Each row of a before or after table is a point. The points were changed in one or more steps. Then noise was added and the rows were shuffled. The steps act on how far a point lies along the listed directions, d1 being the first. Write out the steps. A step turns or swaps two directions, mirrors them in a line or flattens them onto one, adds a multiple of one to another, or multiplies one. Angles are multiples of 10 degrees, from the lower direction toward the higher: turns from -170 to 170, lines from 10 to 170 but not 90. Use the fewest steps. Two steps may share a direction if one is a turn and the other turns, adds or multiplies; they go together, in the order done. Otherwise the lowest direction goes first.

Directions:
(1): 33  51  25
(2): -57  31  12
(3): 2  28  -60
Before (14 x 3)
10  3  -23
-7  -6  -25
2  3  13
-16  -7  3
-10  -12  3
0  -6  19
8  -7  26
-26  -8  37
-21  -2  -24
3  -13  -46
9  12  -28
2  5  -18
34  29  7
0  -8  -24
After (14 x 3)
-16  35  60
51  -46  -45
23  -19  -51
-14  12  16
-17  6  15
1  -10  -15
-1  -5  -20
-36  17  0
17  -7  -11
26  -24  -26
23  -13  -8
24  -7  -11
-24  13  31
27  -24  -34
Steps: add -1.5 times d1 to d3; turn d2 and d3 by 60 degrees

Directions:
(1): 32  1  1  -1  25  36  1  -45
(2): 14  -7  -31  -1  41  0  33  32
(3): 11  -27  -27  45  -20  22  -20  11
(4): 39  25  -23  -22  -41  -1  13  4
(5): 7  0  41  -3  -8  42  13  35
(6): -13  60  -10  25  13  13  -13  8
Before (9 x 8)
29  -2  -23  3  3  4  10  -7
3  -13  9  -8  -8  12  -1  -18
22  -3  -7  20  -39  33  -15  -15
37  22  -19  -11  -36  16  -6  -16
1  -10  8  17  -21  -5  -12  -2
-40  6  7  5  -46  -43  -18  35
-1  6  2  16  -2  -6  -10  -13
15  -3  18  -1  11  28  -4  16
1  7  7  10  -7  27  -12  -8
After (9 x 8)
16  14  -23  -7  -56  -2  -11  16
-9  -22  -3  11  -25  4  -10  7
-8  11  3  -1  -48  -8  -5  17
2  -8  11  10  -14  -4  -8  -12
31  2  6  13  3  40  -23  -60
-3  3  -5  18  -9  -6  -12  -8
4  16  -6  -27  0  -32  22  14
-3  2  23  -12  6  9  -4  34
-13  4  4  13  -23  9  -13  16
Steps: turn d1 and d3 by 160 degrees; add -1.5 times d2 to d3
